Rows are points. Before rounding, the points of a table are all equally far from one centre. They may lie mostly on one side of it. Write the centre, to within rounding.
In the rows, 128 means zero.

Points:
[[172 186  62]
 [139 194 159]
 [ 87 153 144]
 [104 182 148]
 [186 200 130]
 [215 149 142]]
Centre: [150 141 113]

Points (17 x 12):
[[143 137 120 107 205  90  78  58 160 100 172  58]
 [129 129 145 145 210  56 138  51 178  78 141  82]
 [122 106  66  90 106   7 117 103 157 129 112  96]
 [145 166  95  80 152  98  87 140 138 116 185 153]
 [ 84  88  52  92 194  92  62 131 172 172 138  98]
 [ 18 174 133 129 158 117  71 155 114 118 125 123]
 [ 68 107 152  74 234  81  86  72 180  89  74 111]
 [ 32 153 102  85 141  95  51 106 157 120  60 118]
 [ 78  92 129  59 163 154  56 101 145 125  96 155]
 [ 72 124 143 147 236 106  91 144 205 108 141 157]
 [ 42  86  81 121 143 116  91 104 121 169 154  64]
 [120 116 121  94 168  36 121  87 218  66  76 127]
 [113 138  94 147 181  99 112  66 196 202 105 107]
 [ 62 125  95  74 209 129 134  90 128 143 143 148]
 [118 198 128 115 178  47  57  86 144 189 103  82]
 [ 60 197  98  93 192  71 108 106 177 149  82 141]
 [ 31 146  91 121 179  85  72 177 102 109  97 105]]
Centre: [101 117 142 117 160  77  99 120 147 129 118 107]

Points (29 x 24):
[[ 77 188 114  96 110 110  97 168 105 120 131 138  62  97 175 167  56  58
  136 128  56 154 111 139]
 [ 73 211 144 118 139 136  46 179  88 162 177 153 125 115 164 145 103  87
  136  67 124 170 112 164]
 [ 84 219 163  98  87 175  84 156 130  89 116 158 144 140 149 148 117  53
  161  92 133 139 151 178]
 [ 64 180 138  92 163 184 170 155 150 114 176 155 124 112 161 129  74  99
  181 139  92 165 168 155]
 [ 81 201 143  80  83 124  78 110 119 130 127  87  83 182 135 135  56  55
  158 116 149 145 153 168]
 [ 58  96 108  88  83 133  89  63 117 148 175 152 126  86 147  93  97  79
  163 124  71 141 163 197]
 [ 27 249 148 154 116 106  90 121  70 103 155 150 170  87 170 109 101  81
  147 107 104 165 151 167]
 [ 27 136 107  71 101 159  85 139 130 115 166 127 102 145 174 207  80  75
  209 133  93 174 138 147]
 [101 155 172  97 135 121  73 111  95 118 143 102 125 193 150 183  69  63
  158 109  97 160 153 135]
 [ 50 193 164 117 114 160  94 103  99 154 178 149  97 106 204 159  32 112
  210 130  59 131 165 173]
 [ 28 189 108 125 141 121  38 121 101  83 192 141 103 116 186 147  70 102
  171  90 113 158 149 162]
 [100 141 156  85 102 116 116 131 102  93 137  98  46 118 205 162 111  96
  175  89  50 174 123 162]
 [ 71 156 152  73 125 149  66 168  87 121 154 174 129  79 192  84 104  65
  151 134 129 178  79 201]
 [ 65 193 154 105 131 125  80  50 108 119 150 142 135 128 210 172  94  69
  128 100  80 156 126 198]
 [122 165 122  68  96 161  69  92  90 128 146 166  89 135 179 136 132  54
  200  83  77 192 120 153]
 [ 28 176 136  75  78 122  68  77 125 124 141 125  58 120 201 157  80 123
  127  96  58 177 122 132]
 [ 31 120 119 135 123 135 135 101 106 129 176 133  89 119 179 140  44  95
  157  93 130 196 124 182]
 [ 66 126 152  96 136 176 115  75 118 135 175 115 109  73 146 127  78 147
  190 102  86 123  74 118]
 [ 58 164 124  45 127 146  89 143 110  91 155  98 107  98 174 153 100  78
  214  75  85 196 153 192]
 [ 52 133 162  70 153 151  76 109 129 120 162 129  71 108 180 137  58 103
  186  99 133 148 138 218]
 [ 99 128 153  98 141  93  52 161 149 166 125 130 120 131 192 185  96  94
  191 139  65 160 109 121]
 [109 204 146 110 164 118  72 133 111 155 137 118 135  99 152 140 101  88
  164  33 146 130 128 118]
 [ 79 201 142 108 131 187 102 125 119 153 150 156 129 119 222 129 106  43
  137  79 131 114 140 188]
 [ 99 193 184 119 102 181  69  84 137 154 170 155 118 125 234 139  58  66
  177 107 121 199 161 147]
 [ 52 210  90 102  87 148  84 126 165 163 168  90  98  62 233 152 121  98
  159 140  64 160 151 181]
 [ 79 219 139  73 124 123  52 137 116  93 172 108 129 168 147 132  92  75
  176 111 141 120 174 178]
 [ 64 167 123  82 137 109 107 115 116 123 174 104 111  74 206 118  49  76
  193  63 100 196 174 178]
 [ 93 196 117  78 139 107 126 140 123 156 158 139 123  91 172 187  71  59
  179  74  66 160 162 152]
 [ 44 207 145 118 152 156  67 149 125 143 194 124  63 113 171 125  90  99
  195  84 108 194 170 173]]
Centre: [ 74 167 147 101 101 133  97 118 104 142 141 119 121  96 175 128 115 106
 166 141 122 157 147 136]

Points, 28 rows:
[[140 191  85  22 167  86 163  81 141 129 156  99  68 188 116 111 100 149
   99 147 132 107 110 116]
 [104  92 111 104 111 171 132 112 120 128 116  80 121 150 121  96  96  85
  113 137  83  98 140 128]
 [107 102  89  63 184 143 138  96 149 130 160 148 170 158 131 163 123 147
  105 124 130 178 114  91]
 [137  63 148  91 168 147 182  94 154 122 153  99 129 134 126 158 149 122
  142 143 132 129 143  83]
 [122 122 151  85 160  57 132  88 142  98 130  68 136 162 124 182 125 133
   88 131 108  55 119 127]
 [117 163 159  28 150 140 188  89 113 141  86 101 120 121 161 160 128  82
  156  83 110 131 138 138]
 [134 124 118  58  94 126 184 108 146 175 155  41 137 149 125 157 149 164
  138 119 176  86 126 124]
 [125 114 116  69 138 136 189  73 107 115 191 104 100 131 179 174 152 116
  121  98 106  97 112 130]
 [214 108  87  46 146  78 153  45 109 147 164 147 160 144 154 174 125 186
  127 151 133 119 159 182]
 [141 119  95  82 173 115 150 142 172 121 151  68 127 145 154 145 108 111
  106 180 121  76 101 117]
 [ 96 163  61  26 121  78 155  83 108 156 151  73  74 195 106 157 143 119
  143 106 151  96 121 137]
 [171  88 122  95 126 101 135 122  57 161 101  78 165 158 190 126 102 126
  139 142 116  84 164 126]
 [154  56 126  69 119  71 140  80 150 162 145  90 149 130 188 141 157  94
  156 115 120  94 104 139]
 [128  95 118  84 137  86 160  86 117 114 130 149 126 181 132 221  74  59
  165 168 140 141 144 153]
 [143 149 121  75 164 134 141 141 183 172  82  54  81 137 164 141 100  93
   98 154 138  75 127 176]
 [183 126 114  62 168 115 206 130 105 103 146  90 129 196 146 145  91 105
  139 180 155  88 114 161]
 [ 98  72 118  63 164  83 116  96 142 190 131  83 122 157 135 137 119  87
  130 118 125 170 124 107]
 [141 129 152  59 139  77 155  94 108  86 131  94  86 131 152 163 155 154
   65  85  90 104 131 110]
 [112  93 104  43  96  66 154 149 116 125 150 142 148 152  95 158 127 158
   70 105 129 120 142 101]
 [159  66  88  20 155  74 178 133 134 152 122 115 139 129 166 167 115 134
  135 138  99 106 111 112]
 [176  65 142  54 185 157 163 132 115 134 107  91 144 150 124 135  85 136
  119 141 116  90 139 109]
 [149 119  82   7 158 129 167 122 135 134 116  89 106 155 146 183  98 124
  105 197 152 145 158 117]
 [144  80  97  70 133  69 119 119 116 124  94  48 108 134 141 162 111 112
  111 163  92 120 101 171]
 [ 88 112 133  69 169 121 134  92 161 119 144 107 134  94 154 154 119  87
  177 112 113 113  95 124]
 [165 102  98  42 136 111 164 160 115 171 154  74  98 178 139 164  98 135
  140 151  97 139 107 166]
 [116 120 135  51 148  69 175 105  78 127 142 100 121 163 123 116 116  90
   93  80  88  78 144 152]
 [148 127 122   9 139 100 120 138 105 161 130  48 133 157 115 154 125  94
   96 131 130 120 142 151]
 [132 115  82  58 144 140 206 130 117 155 125  89  86 138 107 173  90 100
  171 144 126 130 102 126]]
Centre: [149 127 103  87 133 109 133  97 141 130 103 139 107 164 143 141 118 138
 130 108 158 114 146 154]

Points, 27 rows:
[[205  67 158 210  73 113 153 100 164 101 180  80 164  64 165 156 195 160
  140 180  40  75 100  82]
 [217 106 162 167 102 130 109  89 109 151 191 121 123 127 175 170 185 139
   85 177  74 142  69  43]
 [163  99 129 186  60 149  94 103 100 176 220 173 105  97 140 128 148  57
   75 127  64 120 131  75]
 [157  97 104 214 138 155 112  40 178 134 197 168  83 138 146 163  96  83
   79 136  97 109  74  85]
 [136  95 132 229  68 172 144 112 126 115 238 137  91  95 111 101 194  98
  121 198  70 120  43 114]
 [174 142  80 198  71 185 138 139 137 179  94 167 128  94  70 159 190 151
   68 145  13  81  75  43]
 [198 119 174 199  57 151 113 125 176 104 183 159 152 123 143 134  91 110
   62 207  69 136  67 122]
 [180  72 145 216  98 201 131  62 138 129 193 138 122 109 121 164 124  97
   86  55 143 122  73 106]
 [114  81  96 181  72 113  90 123 148 135 154 163 169 112 168  95 135  87
   68 139  96 113  94  13]
 [188  88 154 232 103 144  84 110 130 104 159 125 127  69 140 136 136 110
  100 112 177 118  89  62]
 [171  81 133 229  53 141 103 102 141 165 164  95 120  69 145 157  76 126
   82 118  71 163 142 123]
 [208  73 138 195 116 205  97 148 160 131 136 144 154  64 113 149 184  91
   82 179 121  69  96 106]
 [176  54  99 215 146 136  76 126 137 153 167 150 123 108 143 153 146 103
   99 182 111 117  48 100]
 [197  89 154 199 111 165  71 121 112  89 142 114 165 101 123 181 170  91
   97 149  75  15  87  94]
 [193 148 101 205 107 175  80 167 158 120 131 180 138  66 147 124 138  62
   68 189  88 151  90  84]
 [190 130 102 235 136 168 111  45 138 175 173 134 134  85 147 171 155  86
  101 128  16  76 146  78]
 [179 126 103 185 109 100 204 105 104  78 209 158 172 135 131 182 176  84
   50 181 119 192  93  67]
 [175  59 139 220  55 135 106 104  82 128 215 134  87  75 114 146 143 104
  109 191  74 124  94  94]
 [141 108 120 195  66 166  57 108 163  96 172 104 145  60 124 199 118 142
  110 130  73  44 102  98]
 [167  71 171 192  73 144 128 102 106  98 219 185  92  83 161 167 130  84
  129 191  98 110 111  30]
 [149  59 107 153  66 169 144 113 144  64 211 187  76 149  83 130 173 114
  125 134  90  82  88  21]
 [155 146  75 219  94 172  90 115 104 123 171 161 137  98 150  73 154 140
  131 168 141  76  84  75]
 [189 109 103 175 115 214 144 112 173 158 172 192 149  74  88 201  99  73
   94 145 107  73  75  75]
 [211  76  95 215 150 162 144 137 130 156 202 116 174 100 117 148 104  91
   88 123  74 104 118  46]
 [239  41  98 219  54 111 136 103 129 124 169 172 154  92 103 148 180  77
  116 139  86 156  89  82]
 [171 101 125 239  89 138 151 131 123 175  95 177 150  44 165 138 143  82
   32 163  78  84 148  60]
 [207  58 141 154  76 124  92 140 149  65 196 157 128  82 110 121 125 118
   57 126  78 133 114  84]]
Centre: [132 129 132 170 102 143 184 116 134 105 117 143 128 115 129 153 154 109
 131 130  71 120 111 107]

Points (31 x 24):
[[194  74 106 151 131  99  51 157 141 102 106  41 161 114  89 174 106 111
  116 132 139  99 163  83]
 [169 104  99 113 110 112  43 149 151 109  60  76 170 156 107 161  99 111
  133 134 129  88 176  93]
 [187  95  90 135 137 156  80 163 132 111 132  29 140 108 152 163 108 123
   75 126 135  67 166  59]
 [149 116  84 110 142 125  54 145 172 104 117  38 160 146  95 170 112  99
  105 171 136 106 168  98]
 [158 129  92 134 127 114  29 133 128 145 127  89 158 157  89 161 112 108
   89 153 141  65 170  82]
 [174 121  92 138  99 127  54 116 116  80 100  41 157 153 106 188 118 110
   63 133 138  84 166  84]
 [183 131 116 148  96  88  28 131 121 111  90  33 142 131 116 192 106 121
  100 157 109 106 177  95]
 [166  95  90 123 130 160  50 142 135 109  97  65 131 138  93 167 124 114
  113 151 110  85 190 116]
 [193 104  76 112 114 132  32 162 134 113  90  62 162 127 113 143  92 119
   95 146 117  75 153  82]
 [186 110  78 116 136 152  55 144 139 135  64  51 141 104 126 181 115 138
   88 119 135  78 161  62]
 [190 111  54 110 117 128  45 155 133 156 108  48 154 130 144 177 122 117
   88  98 136 106 167  93]
 [202 111  72 129  91 150  37 142 139 116  75  63 152 141 122 181 108 110
  109 117 101  75 165 100]
 [195 127  57 145  77 131  78 162 104 127  70  72 112 159 105 174 138 135
   96 149 145  72 141 111]
 [163  95  68 114 114 108  61 159 129 126 110  69 146 136  86 194 114  86
   91 161 136  94 156  99]
 [160 126  91 125 113 151  68 161 129 119  87  48 131 138 103 196 112  86
  109 129 121  82 191  84]
 [193 148  96 146  87 120  43 115 134 112 117  46 157 159  97 166 109 109
   92 143 114  60 178  84]
 [204 128  87 133 112 110  48 135 118 109 100  45 149 136  94 154 105 134
   76 172 125  86 161 103]
 [204 125  98 129 113 118  29 170 120 122  89  60 157 144  94 162 128 109
  113 148 133  56 125  76]
 [189 142  80 146  84 111  48 181 149 104  89  73 169 141 111 174 123 138
   81 151 138  96 181  70]
 [178 102  67 119 106 128  42 125 138 130 114  38 150 111 122 152  72 104
   89 124 138 111 174  76]
 [168 130 112 108 118 163  47 144 115 116  94  51 155 105 106 180 104 103
  112 168 140  69 157  72]
 [165 134  86 105 114 144  86 127  86  90  83  84 177 150 110 184 119 157
   86  86  98 105 125  82]
 [193  80 128 156  97 165  72 141 135 117 123  67 147 142  88 149 109 124
  120 127 147  59 180  44]
 [175  94  82 127 125 114  52 106 135  92 123  28 156 145 118 138 137 110
   51 113 110  93 146  67]
 [202 127  80 121 115 136  39 160 155 100 113  85 137 152  98 174  87 140
  104 142 160  93 167  83]
 [182 120 104 114 143 151  49 198 130 122  97  65 173 114 119 150  92 123
  133 115 136 111 153  87]
 [165 107 110 143 139 156  22 154 135 134 103  37 132 123 111 173 107 139
  118 148 140  86 180  81]
 [172 121  95 139 119 136  38 144 126 156 115  40 148 148  99 190  92 120
  102 154 112  67 166  74]
 [187 105  83 128  90 109   7 155 121 121  96  74 165  89 138 171 117 120
  114 122 132  79 152  78]
 [192  97  74 114 146 153 100 131 159 138  96  40 142 113  92 140 109 114
  132 169 138 128 171  65]
 [180 118 125 130 121 129  60 169  97 120 115  64 152 121 104 206 109 139
   82 153 135  82 171  76]]
Centre: [157 126 112 149  98 125  96 126 149 125 123  81 134 129 138 154 133 132
 124 132 121 115 116  79]

Points:
[[ 87 155 129 116 102 133 184 163 107  13  58  70  85 105  72 149 173 122
  112 142  88 141 160 113]
 [132 164 129 130 115 159 181 171  72  41  59 101 110 109  74 168 194  76
  113 155 138 108 150 138]
 [127 121 127 161  61 140 147 146  95  28  85  82  76  85  50 178 138 109
  108 183 110 126 183 128]
 [143 134 110 142 113 127 180 163  64  38  27  97  98 125  64 135 184 124
  115 175 101 147 173  88]
 [ 99 149 132 147 144 132 173 160  68  37 133  75  98 101  64 139 189 135
  113 154 105  94 138 106]
 [123 145 130 145 107 145 159 175  59  30  48  92  55  94  79 152 180 121
  110 143  74 123 160 120]
 [110 170 111 122 103 160 144 135  85   7  60 107  87 135  65 160 184  94
  121 153  83  81 149 105]
 [143 135 121 136 125 154 201 162  75  39  78  84 107 137  89 139 159  89
   98 101  75  96 167 122]
 [114 172 104 144 125 159 153 129  75  37  75  66  64 104  80 147 155 121
  145 164  87 128 162  91]
 [120 152 115 131  84 166 169 172  56  40  84 103  76 127  54 171 179 125
  134 142 103 140 155 143]
 [130 131 143 109 115 144 186 158  85  53  88  83  50 128  76 162 183 113
  125 164  76 131 152 151]
 [148 115 131 151  95 165 163 108  96  25  52 121  95  84  88 133 187 107
  121 164  89 105 169 135]
 [130 130 154 126 107 148 160 111  98  68  77  93  56  80  55 132 168  96
  147 165  81  91 180 121]
 [143 127 114 118 115 170 149 180  99  26  70  79  93 119  54 133 175 125
  128 132 125 132 184 109]
 [138 139 156 136 104 128 147 152  44  21  76 123  77 115  67 160 165  98
  130 141  59 111 183  96]
 [ 93 173 149 134 136 157 187 161  79  42  65 109  61 109  93 166 159 132
  115 163  87 117 190 119]
 [114 137  99 136 121 147 181 157  68  43  50 108  89 146  55 157 170 142
  151 150  84 143 198 105]
 [130 145 111 126  93 131 171 168  61  73  53 100  73 151  72 157 192  86
  140 133  89 146 199 116]
 [ 98 109 110 125  97 159 194 143  80  16  43  99  93 122  81 143 161 110
  151 181  84 109 161 134]
 [157 139 132  79 105 171 170 172  79  51  62  95  68 124  89 157 178 110
  111 165  93 112 160 107]
 [149 151 138 154 101 181 186 158  89  23  90 107  95  84 103 156 145 135
  137 153  82 134 179 124]
 [149 169 120 126 113 164 180 157  86  40  54 100  70 129  55 142 161 115
  151 171 107 125 158 111]
 [160 162 126 129 113 153 172 136  67  47  71  98  71  94  56 169 151 133
  129 138  75 114 136 144]
 [ 96 155 117 126 112 167 154 148  93  36  61  96 100  65  94 146 206 100
  119 135  83 113 136  97]
 [124 126  97 157 104 165 186 168  66  49  85 100  84 113  70 173 202 124
  119 159  91 132 179 128]
 [147 138 110 111  94 134 171 140  51  40  60 104  82 109  39 145 140 125
  133 191 112 100 177 102]
 [112 113 111 134 101 144 166 120  70  64  64  73  58  94  58 131 155 132
  139 144 116 136 170 123]
 [134 158  96 111  96 126 174 147  91  38  82  88  71  77  62 142 159 114
  149 176 100  78 145  96]]
Centre: [113 139 129 137  99 119 128 160 102  94  78 107 138 126  98 145 144 124
 122 163  88 104 159 125]
